Each wall is flat, endless, passes through zero and stands at right angles to its row. A trip goes straight from one point to another. Which walls does it cross, in order?

Walls:
(1):  5.7 11.1  3.6
(2): -1.8 -4.0 -6.5
(3): 2.2 3.4 0.7
(4): -1.4  0.6 -2.8
Trips:
0.5 1.7 3.2 to 0.5 2.4 2.3 -> none
 2.6  0.6 -4.7 to  5.4  6.6 -3.3 -> 2
 2.9 -2.5  1.5 to  4.0 -0.5  1.5 -> 3, 1
-0.2  0.0 -0.5 to -2.7 -3.6 -1.2 -> none
-1.2 -3.1 -0.3 to  2.0 -0.9  5.9 -> 4, 2, 1, 3
 0.9 -4.5  2.9 to -0.1 -1.9 -3.4 -> 2, 4

Walls:
(1): -2.2 -1.5 -7.4  2.9  0.8  1.8 -6.5 -1.1 -2.1  2.4 -2.6  2.0
(2):  4.1 -3.2  5.3 -0.3  3.2  2.1  4.2 -1.1  3.6 -6.7  0.8 -0.8
(3): -2.4  3.0  0.2 -0.6 -3.5 -4.1 -0.1  3.6 -1.8 -1.7  0.6 -0.5
(4): -2.9 -2.9  2.5  3.4 -0.4  3.5  0.3 -1.9 -1.8  3.6  5.2  4.4
(5): -0.9 -1.4  0.8  1.5  4.5 -4.9  2.8 -4.2 -2.0 -4.0  4.1  6.3
(6):  0.7  3.7  4.6  0.9 -2.0  2.5  2.0 -3.5 -0.2  5.6  0.1 -0.6
Trips:
-3.0 -5.8  0.4 -5.2 -1.8  0.8 -1.1  2.3  0.0 -8.6  0.9  4.8 to  1.0  2.7 -0.9  3.0  3.5 -3.7 -3.5  1.9  1.2  1.9  0.4  0.9 -> 4, 1, 2
 3.0 -9.0  2.3 -5.4 -0.9 -7.4  1.8 -0.5  0.0  7.8 -0.9  1.1 to  5.1 -0.7  2.5  3.1 -2.2  0.7  6.2  4.2  3.7  7.5 -5.0  0.5 -> 5, 2, 4
 5.7  2.7  3.7  1.8  0.5 -0.2 -1.2 -1.9 -1.8  3.2 -4.7 -2.0 to -2.5  2.2  5.5 -3.9  3.0 -2.0  0.8 -3.1 -0.9 -1.0  6.3 -1.5 -> 5, 4, 3
 3.8 -3.9 -3.5 -2.2 -0.6  0.0 -2.8 -0.8 -4.2  1.4 -2.1  3.6 to -2.5 -2.4  3.5 -4.4 -0.2  7.0  0.7 -0.7 -0.5  1.4 -4.0  1.8 -> 5, 6, 2, 1
 0.3 -1.2 -4.8 -1.8  1.4 -0.7 -3.1  2.7  3.7  0.0 -1.4  4.9 to  3.2 -1.6  6.7 -1.9 -1.0 -0.2 -2.7 -4.6 -4.1  4.1 -3.1  8.3 -> 4, 6
 0.3  1.1 -0.3  2.0 -0.3  4.5  4.7 -1.5 -3.7 -1.4 -3.6  2.1 to  0.3 -3.3 -1.6 -1.8 -2.9  2.9 -6.9 -2.9 -2.5  3.3  2.7  1.1 -> 2, 5
-5.5  0.4 -2.6 -4.5 -1.7 -0.8 -5.3  0.6  1.2 -3.4  1.2 -4.9 to -5.8  2.5  3.4 -3.1 -2.1 -2.4 -1.1 -3.3  3.8  3.9  0.0  1.0 -> 6, 1, 4
